Every row gives one point. The points of each table are mixes of a few directions, plus a little noise. How many directions does each table use, and how many do they share? Where both have some left over, give the other angles between the two spaces (their principal angles), to ten degrees, smallest first.
In the rows, zero is written as 128.

First (4 x 3)
[[ 71 145  85]
 [188 111 172]
 [148 122 143]
 [105 134 111]]
Second (4 x 3)
[[173 124 170]
 [114 149 133]
 [ 82 166 119]
 [142  73  90]]
Directions: first 1, second 2, shared 1

First (9 x 6)
[[135 120 102  97  96 123]
 [106 153 199 209 218 145]
 [127 127 129 129 131 128]
 [129 127 123 120 120 125]
 [141 114  87  80  75 119]
 [141 115  92  84  81 121]
 [111 150 188 194 202 141]
 [137 114  93  87  84 119]
 [124 132 143 146 147 132]]
Second (9 x 6)
[[125 139 158 149 167 137]
 [125 107  79 169 144 137]
 [112 129  97 123  39 126]
 [148 145 133  98 114 168]
 [102 171 179 162  80 167]
 [166 114 103  72 149 144]
 [121  89 114 174 217  73]
 [114 116 130 122 120  74]
 [135 140 159  85 121 117]]
Directions: first 1, second 4, shared 1

First (7 x 9)
[[ 62 108 126 142  74 139 130 142 121]
 [160 100 150  91 136  94  90 128 174]
 [172  98 146 147 187 124 212 145  87]
 [121  90 144  98 129 132 118 147 141]
 [132 136  84  96 136 130 125 161 157]
 [119 233  88 185  87 119  92  67 124]
 [131 132 158 136 147 157 128 104  93]]
Second (10 x 9)
[[125 141 154 116 100 139 111 147 142]
 [121 159 193  97  60 154  86 173 162]
 [138  80  30 174 232  89 191  59  76]
 [126 139 151 117 103 137 113 144 140]
 [127 130 131 127 125 129 126 130 130]
 [132 107  82 149 175 109 157  96 104]
 [131 114  99 142 159 116 147 107 112]
 [122 154 180 104  73 149  94 165 156]
 [124 150 173 107  81 146 100 159 151]
 [132 107  86 148 173 111 155  99 106]]
Directions: first 5, second 1, shared 0; angles 50

First (8 x 14)
[[124 130 119  64 134 170 119 109 137 144 100 110 154 143]
 [141 143 146 116 108 214  99 113 153 161 125  80 160 129]
 [108 110  95  85 160  51 158 131 103  96 106 176 109 142]
 [124 126 119  90 135 138 129 118 129 130 112 126 138 138]
 [116 116 109 119 149  64 152 136 108 102 122 166 108 133]
 [153 146 170 234  89 166 105 144 144 145 177  96 123 100]
 [145 137 162 249 100 112 122 156 129 125 182 127 103  98]
 [115 118 104  67 149 110 141 119 120 120 100 144 132 144]]
Second (10 x 14)
[[127 128 126 128 129 131 124 127 127 127 129 125 130 134]
 [113 129 144 131 120 123 161 116 174 168 102 210 106  49]
 [ 87 114 103  45 157 113 156  92 167 152  70 225 120  92]
 [120 122 115  93 140 114 140 123 124 124 111 142 128 133]
 [163 133 135 147 115  96 137 169  67  90 150  52 130 167]
 [146 124 112  89 136  77 153 155  69  87 120  84 130 171]
 [121 130 134 153 125 162 105 114 153 144 141 133 133 121]
 [149 136 140 171 113 136 112 146 108 115 158  77 132 148]
 [120 135 152 172 111 154 126 115 176 166 132 175 116  68]
 [132 130 119 152 135 175  66 121 114 109 167  57 154 198]]
Directions: first 2, second 3, shared 1; angles 50

First (10 x 20)
[[ 89 139 160 112 146 130 189 111 163 131 126 141 197 179 132 159 142 169
   92 109]
 [149  94 155 120 114 134 111 139 151 154 148 158 126 140 132 106  96 147
  143 124]
 [162 125 177 122 161 146 128 136 173 109 112 217 131 175 162 120 104 215
  161 149]
 [117 158 138 151 114 200 155 167 131 131 157  89  59 130 145 178 156  96
   93 102]
 [127 121  87 131  81 105 133 161 118 108  99 119 116  72 119  90 153 129
  102 132]
 [147  90 127 140  48 163 114 188 136 161 165 106  59  81 126 102 122 101
  111 101]
 [142 169  95 144 167 114 106 112  93  78  90 128 103 109 134 135 146 123
  159 163]
 [110 150 119 121 191 130 104  89  96 145 146  95 136 171 124 160 112  58
  127 134]
 [149 122 128 134 150  91  90  70 103 127 130 122 149 113 109 130 108 127
  202 144]
 [ 89 113  94 105 109  66 149 107 117 135 108 105 204 111  97 101 141 116
   89 121]]
Second (11 x 20)
[[109 145 101 164 146 151 134 152 124  90 147 102  86 108 113 143 162 119
   97 121]
 [115 144 108 154 135 147 134 145 121 103 140 102  93 109 119 143 155 115
  107 122]
 [185 115 192  34  31  86 126  59 101 249  63 136 204 144 181 125  59  96
  224 135]
 [137 123 139 113 116 120 127 117 127 146 119 134 143 133 136 125 115 127
  143 130]
 [112 153 101 162 129 155 137 149 113  99 142  85  78  98 118 153 166 102
  103 118]
 [ 86 119  88 193 224 146 122 179 168  33 181 156  95 138  84 109 164 182
   53 129]
 [114  88 130 138 205 108 111 143 180  88 153 206 165 174 105  80 108 206
   99 141]
 [134 134 131 121 109 129 131 122 117 142 120 114 126 121 135 136 128 112
  139 126]
 [135 128 136 116 114 124 128 119 123 144 120 127 136 129 135 129 120 122
  140 129]
 [145 126 147 100  97 117 128 107 118 165 108 127 149 131 144 129 109 115
  157 130]
 [138 132 136 114 103 125 130 116 116 151 115 117 133 123 139 135 122 112
  146 127]]
Directions: first 6, second 2, shared 1; angles 60
